Each wall is flat, endless, passes through zero and stands at right angles to its row. A trip goes straight from one point to another. List the walls that it crosses, first one first.

Walls:
(1): [-3.2  8.5  7.6]
(2): [-2.2 -5.5  2.4]
(3): [-1.1 -1.2  2.6]
(4): [-1.6  0.1 -2.6]
Trips:
[ 1.8 -0.5 -4.4] to [2.4 2.2 4.7] -> 4, 1, 3
[-3.7 -4.4 -4.5] to [-4.0 -3.6 -1.8] -> 3
[-3.0 -7.2 -2.4] to [ 5.6 -1.7  2.7] -> 4
[ 1.8 -0.7 -2.1] to [ 1.4  1.4 -3.5] -> none
[-7.3 -6.2  1.0] to [ 0.2 -1.9  4.5] -> 4, 1
[ 0.7 -1.0  2.0] to [-1.4 -7.6  2.1] -> 1

Walls:
(1): [ 5.7 -4.3  0.4 -0.5  5.5  3.9  2.7 -1.3  1.2 -2.1  2.4 -2.6  0.4  0.0]
(2): [-3.5 -1.2  2.3 -1.0 -6.5  0.0 -0.8 -1.1 11.7  3.7 -5.1 -4.5 -4.5 -0.5]
(3): [ 0.2 -1.1 -4.9  1.7  3.5  2.3  0.0 -2.2  4.9 -7.3  0.9 -1.5  7.5 -0.8]
(4): [-0.2 -1.6 -2.2  2.9 -1.5 -3.6 -0.2  4.1  3.8 -6.3  0.7  5.2 -7.4 -3.0]
(5): [ 0.6  1.1 -0.4 -5.7  3.4 -2.3  4.8 -6.6  1.0  4.5  5.9  4.8 -0.6 -2.6]
(6): [-2.5 -4.2 -3.3 -0.5 -3.6 -1.0  0.5 -5.4 -2.2  5.0  3.4 -2.5 -5.2 -5.5]
Trips:
[ 1.7 -3.2  2.5 -0.4 -2.9  2.2 -4.7  1.4 -1.6  3.2 -3.1 -1.0 -3.3 -0.4] to [ 5.4 -1.2  7.6 -1.9 -6.4  2.7 -3.0 -4.7 -0.6 -2.5  1.0 -5.0  1.5  0.2] -> 1
[ 2.1  1.0  0.6 -2.5  5.5 -0.7  3.3  2.4  0.2 -1.4 -4.1 -0.4 13.0  2.7] to [ -1.4   1.0 -10.6   6.1   0.2  -3.7  -0.3   4.1  -4.5  -1.8  -4.0  -3.5
  -4.3  -0.3] -> 1, 4, 6
[ 3.2  7.2  0.8  1.6 -0.2 -4.4 -4.3  1.3  9.4 -6.6  4.4 -2.8 -2.5  5.4] to [-3.8  7.9  0.6 -6.5 -0.5 -4.1  0.1 -4.2  0.3  3.9 -4.2 -2.8  0.6  1.9] -> 5, 4, 3, 6
[-3.5  1.1  4.7 -2.7 -2.3  0.8 -3.3 -8.1  2.6  5.4 -4.3  1.1  1.1 -1.7] to [ 7.3  2.3 -3.0  4.2 -4.1  4.0  1.0 -4.6 -2.9  1.4  8.1  2.0  2.7  1.2] -> 2, 1, 3
